Each row of a before or after table is a point. The points were changed in one or more steps. Then noise was added and the rows were shuffled. The steps act on how far a point lies along the listed directions, d1 being the first. Write out the steps. A step turns or swaps two directions, mirrors them in a line or flattens them onto one, adds a multiple of one to another, or multiplies one. Angles are multiples of 10 degrees, from the lower direction toward the higher: turns from -170 to 170, lines from 10 to 170 but not 90. Use the fewest steps. Two steps may share a direction if one is a turn and the other turns, adds or multiplies; they go together, in the order done. Otherwise the lowest direction goes first.

Directions:
(1): [-27  43]
(2): [-43 -27]
Before (13 x 2)
[[ 14  21]
 [-16  19]
 [ -1  -7]
 [-11 -27]
 [ 39  16]
 [-22  31]
 [-23  30]
 [-25  34]
 [ 12 -35]
 [-22 -24]
 [-21  12]
 [ -4  37]
 [ 43  11]]
After (13 x 2)
[[-18  21]
 [-21  23]
 [ -6 -31]
 [ 43  39]
 [-33  -2]
 [ 21  44]
 [ 88  53]
 [-14  11]
 [-47 -45]
 [-63 -46]
 [-17  22]
 [ 93  54]
 [ -9  -7]]
Steps: multiply d1 by 0.7; multiply d2 by 2.5

Directions:
(1): [ 10 -45 -21  42 -22 -55]
(2): [-53 -24  56 -24  -7 -27]
(3): [ -6  35  35  53 -47  16]
(4): [-66  25 -41  25  22  -7]
(5): [ 12 -11  35  43  67   3]
(6): [-20 -57 -10  13 -11  61]
Before (10 x 6)
[[-15   4 -31  16  -7  11]
 [  1  17   4  19  23 -27]
 [ 26   5  49   6 -45  -8]
 [-11   2  15  49  32 -23]
 [ 23  33  50 -30  -1   9]
 [-19 -27 -26  14  15   0]
 [ 26   4   4 -10   4  48]
 [-23 -21 -18   1 -21  52]
 [-19   8   9 -27  14  23]
 [ -2 -23 -10 -20 -34  26]]
After (10 x 6)
[[-25 -16 -46 -13 -38  12]
 [ 47 -43  -4   7 -34  -2]
 [ 74  10  72 -10 -40  15]
 [ 14   4 -44   9   7   8]
 [ 19 -13 -16 -43 -36   2]
 [-24  16  15  33  31  -2]
 [-49  11  19  45  33  25]
 [-57 -10 -25  -9  17   7]
 [-54   4 -28   9  -6 -15]
 [ 97   4  26  17 -11   6]]
Steps: turn d1 and d2 by 120 degrees; turn d5 and d6 by 40 degrees; add 0.3 times d5 to d3; multiply d4 by 2

Directions:
(1): [-33 -43  62 -39  -1 -28  -3  52  16  -3  46]
(2): [ 63   6  10 -32  -1 -29  20 -51  38  49  41]
(3): [ 26  18  14  10  44   1  34  -7 -64 -50  57]
(4): [ 29   6  54 -21  20  31  51   6  33 -34 -62]
(5): [-33 -34   5  -6  60  57 -33 -55  25  -3  19]
Before (9 x 11)
[[-14   9  -4  18   7  30  15  33 -28 -38 -65]
 [ 18  23  27   8 -12  12  42  26   9 -18 -31]
 [ 14   0 -16   7 -49 -53   4   7   0  35  16]
 [ 24   3 -25   7  -8 -33 -13 -16  -5  16  49]
 [-10  16  31  25  -1   5  44  32 -26 -48  -7]
 [ 23  15 -46  19  -5   7   0 -25 -25  -7  23]
 [ 50  39 -39 -11  -8 -19  20 -29 -12  28  44]
 [-32 -13  12 -20  11  23 -20  -9  31   1   3]
 [ 25   1  38 -30   6   9  34  36   0 -33 -49]]
After (9 x 11)
[[  9 -10 -37   5  -6 -22 -34 -30  14  30  43]
 [-12  12 -10  19  13  52  14  14 -11 -35 -95]
 [  1   6  22   3  -7  35  20   6  41  -3 -47]
 [ -8 -19 -19   2 -47 -41 -21  -6  26  52  11]
 [  4 -20  48 -40  13  23  15  30  31 -21 -58]
 [ -1  11  30 -18   0 -19  22  32 -20 -28  35]
 [ 20  16 -75  29   0  34 -19 -60  -8   7  -5]
 [-50 -21  38   8  11  42   7   5  38 -24 -36]
 [ 26  25 -74  -3  -5  14 -24 -72  22  60  19]]
Steps: multiply d1 by 2; add -0.3 times d2 to d4; swap d3 and d5

Directions:
(1): [ 60 -22 -46  26 -28 -34 -17  13  24  26  93  -4 -10   9 -16 -35  47 -18]
(2): [-20  10 -26 -40 -31   0 -58 -67 -52  27  17 -11  78  -4  19  29  28  -6]
Before (13 x 18)
[[ 36  -1 -10  22  -2 -19  17  31  20  -8  22   1 -34  23 -10 -21  16   8]
 [  3  10  13   1  15  11   6  15   4 -20 -26   6  -6 -16  10   2 -12   5]
 [-16   7  11 -22   2  12  20   0   5 -20 -32   6 -16   1   9   7   0   1]
 [ 67 -21  -7  51   3 -17  35  66  56   8  50 -14 -69   2 -42 -45  -7 -19]
 [ 28  -2  25  42  24   1  36  54  49 -14   4  14 -59   4 -18 -35  -6   6]
 [-28  13  31  -7  31  27  -3  -9 -23 -18 -85  16   1 -19  18  13 -26  18]
 [ 63 -14 -29  27 -15 -28  31  50  44 -11  55  12 -71   7 -18 -33  14  -3]
 [  4   4  31  46  30  13  55  70  53 -37 -39  11 -77   3 -39 -15 -50  17]
 [ -8  -6  43  18  30  22  64  54  36 -31 -45  29 -61  -6 -16 -16 -34  15]
 [ -7   0  30  22  30   2  67  63  38 -24 -47  26 -55 -25  -7 -25 -29  22]
 [ 12  -2  21  12  -3   5  27  32  13 -24 -14   7 -34   6  -7 -21 -30 -14]
 [-13   3  25  25  27  13  39  31  11 -18 -39  20 -36  -3 -11  -9 -31  20]
 [-68  29  52 -36  32  30  22 -19 -27 -15 -95   8   5   0  25  31 -49  11]]
After (13 x 18)
[[ 12   2  -4   6   8   5 -21 -11 -15  -1 -16  17   4 -16   8 -10  11   9]
 [ 16 -12  12  29  17 -12  48  64  47 -12  -5  24 -51 -25 -13 -34  -5  16]
 [ 19 -19  10  23  11   1  49  56  44 -18   6  27 -61  -2 -20 -32  -7   6]
 [ 27  -6  23  40  24   1  36  54  51 -18  -2  16 -50   4 -15 -37  -6  14]
 [-12  10  -1 -12   0 -10  -3 -18  -7  16   5  -4   6  12   7   4   1  -7]
 [ 44 -12  17  40  19   5  51  73  50 -10   3  -9 -73  -3 -31 -32 -37 -10]
 [ -1   3  -9 -15 -10   2  14  -2  12  -6  -2   4 -13   4   3  -1  20  -8]
 [ 18  -5  15  15  -7   3  21  29  13 -14   3   4 -30   5  -8 -25 -22 -20]
 [ 24  -3   9  58  24   2  48  74  63 -27   1  11 -77   4 -47 -24 -32   6]
 [ 21   4   4  18   7 -12  28  31  18 -14  -4   4 -34  23 -12 -11   3  16]
 [ 20   8  -1   7   7   4  -1  17   7 -13   0   5  -6 -14   8   0   1   5]
 [ 11  -6   6  27  10  -1  28  32  19  -7   6  19 -36   9 -10 -22 -10  13]
 [ 33  -1  -1  16   0  -5  44  50  37 -26   6  18 -73  -1  -8 -16 -17   7]]
Steps: flatten d1 and d2 onto the line at 100 degrees
